Rows are points. The points of each table are mixes of a few directions, plus a little noise. Count the directions of each table, and those that both share. Where both have some left over, give the other angles between the two spaces (their principal angles), to ten degrees, smallest first.

First, 7 rows:
0.1	1.5
-0.3	-2.7
-0.4	-3.7
-0.4	-4.8
-0.6	-5.8
0.4	4.8
1.0	10.8
Second:
0.3	2.6
0.4	4.0
-0.8	-8.5
0.2	2.0
-0.6	-6.8
0.6	6.7
Directions: first 1, second 1, shared 1

First (7 x 4):
3.6	3.2	-1.4	-3.6
-4.4	-2.7	2.4	6.9
1.2	-0.4	-3.7	-2.1
-1.9	0.1	6.5	0.8
-1.2	0.2	-0.9	5.9
-4.0	-4.1	2.7	1.6
6.7	3.8	-5.7	-9.4
Second, 8 rows:
4.8	5.3	-4.6	0.6
-2.5	-2.7	2.3	-0.3
-7.8	-8.5	7.4	-0.9
2.8	3.0	-2.6	0.3
2.9	3.2	-2.7	0.3
2.5	2.7	-2.4	0.3
-6.2	-6.8	5.9	-0.7
3.5	3.8	-3.3	0.4
Directions: first 3, second 1, shared 1

First (10 x 8):
2.1	3.8	-5.6	0.5	1.0	4.2	-1.6	-3.0
2.3	-5.9	-0.3	1.1	9.6	-1.0	-0.6	2.2
2.0	0.4	-1.8	-1.5	3.0	-0.8	-1.2	0.5
0.9	4.2	-5.8	1.5	0.2	5.6	-1.9	-2.9
-0.4	2.8	-2.7	2.2	-2.7	4.6	0.4	-3.5
-0.3	-6.2	3.3	6.7	0.2	3.1	6.2	-5.1
3.2	-0.6	4.9	-11.1	2.6	-14.1	-1.8	7.5
-5.0	0.8	2.1	1.3	-4.9	1.0	-1.1	2.7
-5.2	-2.2	8.1	0.0	-7.6	-4.0	2.6	2.9
0.5	3.2	-2.4	-0.5	-1.6	1.5	-0.8	-1.5
Second:
-8.2	7.2	-1.9	7.9	-4.0	0.2	0.2	5.9
-3.2	5.1	0.1	2.2	-2.2	0.4	0.5	3.1
-1.0	0.6	-3.3	2.5	-1.5	-1.2	0.2	8.9
3.6	-2.6	-2.5	-1.0	1.6	-0.4	0.5	4.0
2.8	2.5	1.8	-2.4	2.4	2.8	1.1	-6.3
5.1	-10.3	0.5	-3.4	4.8	-0.4	-1.3	-9.9
0.8	-2.4	5.2	-5.7	-1.1	-1.3	-1.1	-5.8
Directions: first 4, second 4, shared 1; angles 40, 50, 60

First:
-0.6	2.1	-0.4	-0.8	-1.1	0.6	-0.4	2.2	-2.5	-0.9	-4.3
-0.1	-3.2	6.6	8.4	-0.3	0.6	1.0	-4.8	1.2	-4.7	1.1
-2.4	0.3	5.6	3.9	-7.7	-0.2	-1.9	-1.1	-0.5	-2.9	-2.9
2.8	1.2	-7.7	-5.7	9.7	0.9	2.4	3.2	-1.4	2.9	0.3
-3.5	4.4	-3.8	-10.7	-12.2	-3.0	-5.5	5.2	0.8	7.3	-0.4
3.0	-2.5	-5.3	-3.4	8.4	-0.6	2.1	-1.2	3.3	4.2	7.8
0.3	-1.6	0.9	1.2	0.4	-0.4	0.2	-1.8	1.8	0.3	2.9
0.4	-0.7	4.2	7.1	2.9	2.1	2.1	-1.6	-2.7	-6.2	-4.5
Second, 10 rows:
-4.1	8.0	-1.0	3.1	0.9	6.4	-1.8	1.2	0.9	-3.2	-7.7
3.3	-2.5	0.6	7.4	-1.2	-0.5	-3.4	-0.7	0.5	-1.4	0.8
1.0	-4.0	2.6	-5.5	-1.1	-3.7	2.3	-2.3	-3.1	0.9	4.1
7.3	-2.8	-1.2	11.0	0.5	-0.3	-6.8	0.5	-2.7	-3.0	-1.2
-2.1	-4.2	5.7	-4.7	-1.6	-2.9	4.7	-4.9	0.7	0.6	6.3
-3.7	6.5	-3.4	2.5	-5.1	2.9	-3.8	5.0	4.3	1.5	-5.9
-0.3	-5.3	2.2	-6.5	4.5	-3.1	7.7	-3.7	1.2	2.2	7.8
-0.7	-2.4	0.3	-7.4	5.0	-1.5	6.6	-1.8	-0.1	1.8	4.4
-2.6	8.4	-3.1	-2.8	-1.2	4.2	-3.5	4.0	-4.3	-1.6	-9.6
2.2	-1.6	-2.7	3.0	-0.9	-1.4	-1.7	2.5	2.5	2.2	0.9
Directions: first 3, second 5, shared 2; angles 30
